Each row of a before or after table is a point. The points were changed in one or more steps. Then noise was added and the rows were shuffled. The steps act on columns, c1 being the first. Name the steps. A step turns or swaps two columns, mirrors them in a line or flattens them onto one, adds a multiple of one to another, or multiplies or shifts one. Angles are multiples of 10 degrees, from the lower column toward the higher: turns from -170 to 170, lines from 10 to 170 but not 90. Use the fewest steps. Two steps may share a column if one is a turn and the other turns, adds or multiplies; they go together, in the order done. Otherwise the lowest column goes first.

Before:
[[5,20],
[21,21],
[-18,36],
[-22,31],
[17,-7],
[23,51],
[-48,44],
[-12,16],
[-17,54],
[-23,-23]]
After:
[[57,28],
[41,9],
[38,10],
[20,4],
[18,-26],
[35,-39],
[-13,-10],
[60,2],
[-13,26],
[20,-10]]
Steps: turn c1 and c2 by -110 degrees

Before:
[[-37,-16,-7],
[-15,-14,-12],
[18,51,-25],
[22,-12,0],
[16,27,-44],
[-6,46,-29],
[-46,-10,6],
[-10,-15,31],
[-18,36,4],
[19,42,9],
[27,-18,23],
[16,32,-4]]
After:
[[-23,20,-16],
[21,38,-31],
[29,-7,6],
[-20,-2,2],
[21,21,-17],
[34,-21,18],
[24,42,-36],
[-60,-9,7],
[-14,-25,20],
[-48,-6,6],
[-7,42,-35],
[25,20,-17]]
Steps: multiply c1 by 1.3; flatten c2 and c3 onto the line at 140 degrees

Before:
[[-14,9,6,6,-4,-37],
[-33,4,-7,-5,-5,-31],
[-14,32,-13,-4,-18,-30],
[1,4,-30,-5,8,12],
[29,-1,-18,11,24,26],
[21,2,-14,-12,-10,14],
[6,-13,-8,-5,-14,5],
[-1,-12,-8,-12,-11,35],
[21,-13,-27,-12,9,6],
[6,0,4,-18,10,-4],
[5,-3,2,-26,-8,25]]
After:
[[35,9,13,7,-4,7],
[-33,-3,4,-27,-8,-9],
[10,0,8,-18,10,7],
[-41,-12,-16,-12,-12,-19],
[15,32,-26,-4,-18,3],
[-14,-2,-36,11,23,12],
[-8,-12,-54,-11,9,15],
[38,5,-13,-6,-3,-13],
[-3,4,-60,-5,8,-5],
[-33,3,-28,-11,-9,11],
[-22,-13,-16,-5,-14,3]]
Steps: turn c1 and c6 by 120 degrees; add 1 times c5 to c1; multiply c3 by 2

Before:
[[24,7,-1,9,3,-1,1,5,-1],
[-6,-5,8,10,7,12,14,4,9],
[4,1,5,4,11,-13,-11,-5,-8],
[3,3,19,-10,17,10,16,10,3],
[-15,3,-6,-12,-5,19,7,1,13],
[8,-3,-5,-2,4,-8,10,6,5],
[19,-30,5,14,-7,2,5,-9,2],
[17,-1,2,11,5,3,22,-21,1],
[11,17,5,7,-13,-8,-1,0,16],
[4,-4,1,-3,-5,-3,20,-11,-3],
[12,6,1,23,-14,-3,3,-12,-8]]
After:
[[18,-16,3,7,35,2,-11,-20,1],
[-7,-3,9,4,32,12,-13,3,10],
[11,-9,1,37,60,-3,3,-13,-8],
[18,12,5,23,36,4,-29,-9,1],
[11,-16,5,21,16,-7,17,1,16],
[25,-6,-2,6,25,0,6,4,-1],
[3,-16,0,2,-12,-2,-16,-10,-3],
[5,-1,3,-6,15,-12,5,-5,-6],
[7,-12,-5,-5,-3,-9,-8,7,8],
[3,-9,20,-27,-23,10,-4,9,2],
[-14,7,-7,-7,-36,19,1,0,12]]
Steps: turn c2 and c7 by 120 degrees; add 0.7 times c6 to c2; multiply c4 by 3; turn c4 and c5 by 70 degrees

Before:
[[-17,-43,8,6,6,-6,-19,-19,-29,-4,-24],
[-3,-33,-21,-14,-16,30,24,-3,10,-9,-11],
[-6,-3,-14,12,-29,-13,3,-5,60,-4,4],
[2,-12,-13,17,-29,-1,13,9,14,13,12],
[6,3,16,21,0,-25,-21,4,-6,-22,-45],
[-21,0,-26,31,-23,-46,-29,-27,-12,13,-23],
[16,6,-12,47,0,-12,-21,-14,-9,1,-10],
[10,-5,-8,44,-20,13,-3,-10,14,42,-13]]
After:
[[1,-5,11,12,-30,-14,-11,4,59,-6,-11],
[-3,7,17,45,-1,-12,-1,-18,-7,0,24],
[-11,-14,6,15,-28,0,-4,20,16,15,-16],
[31,2,33,27,-24,-47,-10,-30,-6,15,-4],
[12,-35,12,-13,-17,31,-24,19,9,-8,-7],
[1,-3,5,43,-20,17,-8,-6,15,41,13],
[30,-43,1,12,5,-8,2,-30,-30,-1,-21],
[35,7,-9,20,0,-26,19,-19,-6,-21,36]]
Steps: turn c1 and c11 by 130 degrees; add 0.5 times c2 to c11; turn c3 and c7 by 160 degrees; turn c7 and c8 by -50 degrees

Before:
[[3,-41,17,9,35,9,23,-1,-15,26,35,-23,-3,-25],
[19,-18,0,0,-8,8,8,-4,-7,13,-24,-40,-20,7],
[19,-3,-5,-13,-45,-12,15,2,-13,24,-20,-21,-7,-8],
[22,7,19,22,-18,32,24,10,3,20,-10,17,-23,-20],
[-36,-35,32,5,12,3,14,11,-3,-31,28,3,9,15],
[-11,-19,-23,26,-35,14,9,30,8,-1,8,-23,14,-34],
[-31,16,10,-10,-1,18,-4,17,-29,-33,4,1,-39,24],
[32,-17,7,-30,-2,22,-27,10,4,3,-2,-14,-36,7],
[6,2,-9,31,2,-12,10,19,10,3,-20,9,-54,-13],
[26,-16,6,16,-2,-3,23,-23,3,10,31,-22,-3,1],
[11,9,4,3,5,-29,19,-49,22,-6,5,-39,-3,-12],
[-13,29,-13,54,12,-19,2,24,14,-1,5,-7,2,-19]]
After:
[[11,8,8,-16,8,-29,19,-3,-13,-48,4,-40,0,-11],
[33,-17,4,-12,14,22,-26,-1,23,11,-2,-13,-34,10],
[5,2,-6,5,-6,-12,9,1,-33,21,-20,8,-60,-14],
[-12,-19,-9,27,22,14,7,6,-27,31,7,-23,-2,-40],
[22,10,24,18,7,33,24,-18,-19,13,-10,17,-9,-11],
[18,-19,-2,10,2,8,7,-14,3,-2,-25,-41,-20,8],
[-31,15,1,16,-13,17,-5,36,24,12,4,2,-31,28],
[3,-39,24,-9,-37,8,22,-26,0,3,33,-23,11,-18],
[-36,-35,24,-5,-12,3,15,35,-1,5,30,2,31,25],
[18,-3,-2,33,32,-11,14,-25,18,5,-21,-21,-10,-7],
[-13,28,-6,2,-18,-19,1,5,-54,25,5,-7,-8,-21],
[26,-17,4,6,-1,-3,24,-14,-16,-20,31,-24,2,2]]
Steps: add 0.7 times c3 to c13; turn c3 and c14 by 20 degrees; turn c4 and c9 by -120 degrees; turn c4 and c5 by 140 degrees; turn c8 and c10 by 80 degrees

Before:
[[-13,2,-8,-10,-6,9,6,5,3,9,3,-1,-13,-7,1,-3,14,-6,3,1],
[-16,-11,-8,0,2,14,11,10,-1,5,8,1,-1,-6,1,-6,20,-4,-13,8],
[8,16,13,-11,6,-10,4,2,-15,1,-20,23,16,-1,-16,5,-7,-1,1,0],
[6,2,0,1,15,-9,10,-3,-9,-4,-17,3,-2,12,-5,-12,3,-11,9,1],
[-23,-7,-13,22,-9,8,-16,7,5,18,-3,4,-6,-2,6,9,11,10,-12,18],
[-5,10,8,11,-7,4,-14,6,-5,6,5,8,13,-11,-20,9,9,1,2,17],
[-8,-14,-12,-5,-11,2,9,8,0,18,1,-11,-1,-2,0,-11,12,-3,-8,6],
[-6,15,0,-4,9,-12,-5,-5,-18,-7,-16,1,14,7,-6,8,0,2,3,9],
[-2,13,4,4,5,-10,9,-2,-1,-13,-13,6,18,4,-5,-5,-6,5,12,-1]]
After:
[[-2,12,7,-2,6,-11,-4,-3,0,-13,-39,-7,18,5,-5,-4,-5,6,11,-8],
[-9,10,17,-9,-9,4,-17,6,-6,4,14,14,12,-11,-19,8,9,2,2,8],
[7,14,6,11,7,-10,-18,2,-15,0,-61,-13,15,-1,-16,5,-7,-1,0,-4],
[5,-9,-14,-15,1,13,-3,10,0,6,25,5,0,-6,-1,-5,19,-5,-12,-13],
[-12,-6,0,-29,-11,7,-14,5,5,18,-9,18,-6,-2,7,9,11,11,-11,8],
[-2,1,4,5,19,-10,-2,-2,-10,-3,-51,-2,-2,13,-5,-12,3,-12,9,-10],
[8,-16,-19,-7,-13,1,8,8,1,18,4,8,0,-1,0,-11,11,-2,-8,-10],
[6,17,-6,-5,11,-10,-5,-6,-20,-8,-48,8,12,7,-6,8,0,2,5,1],
[12,3,-21,-9,-8,9,2,5,3,9,9,-1,-13,-7,2,-4,14,-6,3,-6]]
Steps: turn c1 and c4 by 110 degrees; add -1 times c1 to c3; multiply c5 by 1.3; turn c7 and c20 by -110 degrees; turn c7 and c12 by 120 degrees; multiply c11 by 3
